Rows are points. Each copy is the shape, with its points in the same order, turned, moved and blurred by noise. Is it also mirrored, or only turned?
In the rows, 128 means zero.

Shape (9 x 3):
[[109  87 145]
 [115  87 176]
 [113  92  53]
 [104 107 149]
 [145 198 123]
 [192  79 129]
 [102 137 142]
 [122 107  72]
 [134 142 171]]
Copy 1, 9 rows:
[[117 125 192]
 [121 158 202]
 [108  40 148]
 [110 147 173]
 [146 151  70]
 [204 108 178]
 [109 140 144]
 [117  72 130]
 [143 169 143]]
Copy 1 is: only turned
Copy 2 (9 x 3):
[[153 118 142]
 [153  90 135]
 [146 213 148]
 [133 114 153]
 [ 43 139 106]
 [170 142  64]
 [103 119 153]
 [132 192 138]
 [101  95 118]]
Copy 2 is: mirrored

Shape:
[[193  82 194 139]
 [168 136 169  61]
 [136 103  86 170]
 [102 171 155 111]
 [137 135 149 228]
 [159 141  99 149]
 [162  87 102 165]
 [126 126 109 114]]
Copy 1 (8 x 4):
[[114 100 194 159]
 [161 173 197 103]
 [ 84 115  92  99]
 [185 176 117 123]
 [100 114  80 189]
 [ 86 156 110 118]
 [ 75  95 130 103]
 [134 142 122  90]]
Copy 1 is: mirrored
Copy 2 (8 x 4):
[[124  78  72 167]
 [105 142  62  97]
 [166  89 179 123]
 [102 181 141 130]
 [167 115 167 209]
 [180 125 147 123]
 [170  71 148 132]
 [132 128 146 105]]
Copy 2 is: mirrored

Shape:
[[150 106 166 194  83  95]
 [180 155  63  69 137 178]
 [129 105  92 113 133 118]
 [115 105  96  74 165 193]
 [199 179  60 165  68  90]
 [ 97 103  85 152 140 137]
 [128  69 162 124  78  91]
 [170 123 107 123 154 102]
 [130 158  62  71 181 169]
 [103 132 155 128 108 108]
 [134 110 110 110 108  94]]
Copy 1, 11 rows:
[[132 131 195 185 100  77]
 [167 144  42 126 176 153]
 [115  95 107 128 133 128]
 [139  93  83 124 145 205]
 [121 180  86 181 161  36]
 [ 83  96 118 159 128 153]
 [149 102 168 124  66  96]
 [138  95 121 138 171 100]
 [121 124  59 108 192 181]
 [118 137 163 117 111 129]
 [125 111 119 117 114  99]]
Copy 1 is: only turned
Copy 2 (11 x 6):
[[142 198  94 139  61 146]
 [155  85  97 104 216 168]
 [113 104 104 118 130 128]
 [134  46 153 105 159 167]
 [135 203  41 156 190 129]
 [105 109 141 155 124 123]
 [105 140  76 105  52 162]
 [152 126  95 100 140 105]
 [124  72 146  96 217 135]
 [ 99 160 129  92 101 158]
 [102 125  84 105 120 136]]
Copy 2 is: only turned

Shape, 12 rows:
[[ 61 162 160 110 174 132 142 155]
 [190 154 154 108 192  73 167 161]
 [122 124 115  90 111 151  96 161]
 [ 85 155  65 106 116 125 117 135]
 [ 75 133 136 104 144 102 161 164]
 [ 79 136 132 102 176 105 162 200]
 [166 103 140 135  78 167 195 116]
 [ 54  41 125 115  99 190 186  77]
 [140 114 127 105  99 118 101 130]
 [169  75 136 124 107 162 169 128]
 [161 120  99 148 128 140 103 145]
 [ 74 127 134 137 118 105  93 171]]
Copy 1:
[[130  89 120  36 133  84 162 114]
 [197 167 195  69  92  72 130 144]
 [104 105 113  99  70 140 115 131]
 [100  83  97 117 106  96 127 181]
 [ 94 118 139  50 121  76 138 143]
 [112  99 154  17 101  73 132 150]
 [ 97 175 177 120 137 186 152 156]
 [ 36 121 127  85 214 185  99 140]
 [107 134 131 132  89 120 109 122]
 [108 158 181 109 125 183 113 144]
 [135  94 169 140  85 138 118 142]
 [ 77  79 141  95  91  79 136 106]]
Copy 1 is: mirrored
Copy 2 (12 x 8):
[[136 127 119 150 188 168  64 171]
 [ 76  69 165 164 160 192 167 174]
 [142 114  78 118  95 156 107 157]
 [126 162  64 143 124 153 111 113]
 [119 122 102 182 162 138  92 171]
 [102  90  87 184 176 162  81 167]
 [202 102 154 196  73 141 148 149]
 [249 119 101 183 132  50 101 131]
 [128 126 113 122  86 126 138 161]
 [184  70 138 169  79 125 145 148]
 [120  95 126 125  78 150 123 108]
 [ 97 135 101 135 116 123  62 162]]
Copy 2 is: mirrored
Copy 3, 12 rows:
[[ 97 196 103  80 125  73 109 126]
 [176 116  87  39 133 130 105  69]
 [111 159 129 141  81 152 143 119]
 [ 90 124 159 152  97  87 142 110]
 [101 168 136  63 118  94 149 118]
 [117 165 105  52 101  78 150 138]
 [142 161 139 130 189 177 190  93]
 [ 23 173 138 139 208 159 201 163]
 [114 137 155 121 109 175 126 114]
 [133 152 110 116 169 191 179 118]
 [163 117 128 151 122 155 126 139]
 [111 170 171 100  94 114 114 159]]
Copy 3 is: only turned
Copy 4 (12 x 8):
[[127 160 196 121 160 122 113 106]
 [108 102 143 133 205  26 131 126]
 [ 88 125 116  99  96 115  94 134]
 [ 94 175  92 124 128 136 123  94]
 [ 79 143 180 133 152 122 137 113]
 [ 68 150 187 116 186 111 111 128]
 [116  19 110 158 129 145 127 109]
 [133  82 148 127 111 244 174 161]
 [114 113 111 137  89  92 131 143]
 [119  32 114 132 142 126 124 149]
 [124 109  79 145 139  99  87 150]
 [ 93 170 149 162 114 112  96 154]]
Copy 4 is: mirrored

Shape, 13 rows:
[[105 136 170 122 107 112  87 123]
 [167 163  92  68 103 125 147  81]
 [111 107 143 104 137  58  76 126]
 [152  63 126  89 121 101  75 146]
 [159 124 209 130 118 109 135 101]
 [180  89  71 146  61  98 143 129]
 [ 95 193  91 123 120 106 136 182]
 [182  98 108 138 182 108  68 122]
 [120 147 122 190 137 119  92 111]
 [121 128 154 150 128 185 152  78]
 [ 83 179 138 150 108  91  48 117]
 [147 155  96 156 104 148 181 151]
 [ 93  72 124 150  67 119 168 108]]
Copy 1 (13 x 8):
[[114 115 158 130 170 165 102 124]
 [143 151 187  81 167  85 171 173]
 [156 133 123 166 188 160 140 117]
 [188 108 139 137 168 190 180 132]
 [ 91 111 120  56 184 168 127 124]
 [153  39 145 118 158 107 187 176]
 [101 117 172 181 115  74 149 104]
 [145 148  90 149 130 183 186 179]
 [ 94 104 111 159 132 139 109 178]
 [120 119 134  59 112 127  80 180]
 [ 94 129 164 198 177 145  94 155]
 [101  78 149 109  93  84 154 151]
 [167  32 133  97 163 106  92 143]]
Copy 1 is: mirrored
Copy 2 (13 x 8):
[[150 120 116  63 124 119 153 141]
 [ 62 178 182 100 131 122 129 106]
 [144 112 148  40  74  85 121 147]
 [152  93 165  79 110  56 101 105]
 [100 133  94  69 160  70 150 163]
 [ 60  85 126 114 114 110  72  72]
 [139 158 131 122  83 185  87 154]
 [122  82 195  51 148  85  70 163]
 [113  76 134  62 139 164 113 168]
 [ 89  97 143 121 179 134 182 162]
 [155 114 124  19 104 179 135 143]
 [ 81 121 118 158 142 160  93 141]
 [ 81  64 102 134  92 112 162 110]]
Copy 2 is: mirrored
Copy 3 (13 x 8):
[[134 186 126  87 150 125 123 133]
 [182  67 127  85 159 125 181 118]
 [ 94 173 106  87 187 167 136 135]
 [ 95 128 122 137 216 168 119 142]
 [117 139  91  88 139  62  94 130]
 [103 112 163 152 190  97 175  69]
 [113 152 164 106  93 177 195 123]
 [ 96 139  52 167 190 148 162 144]
 [129 200  91 147 135 123 173  97]
 [178 149  97 133 114  94 103  80]
 [137 236 125  87 148 139 175 132]
 [128 110 154 144  88 107 174  86]
 [119 148 162 111 164 110 100  28]]
Copy 3 is: mirrored
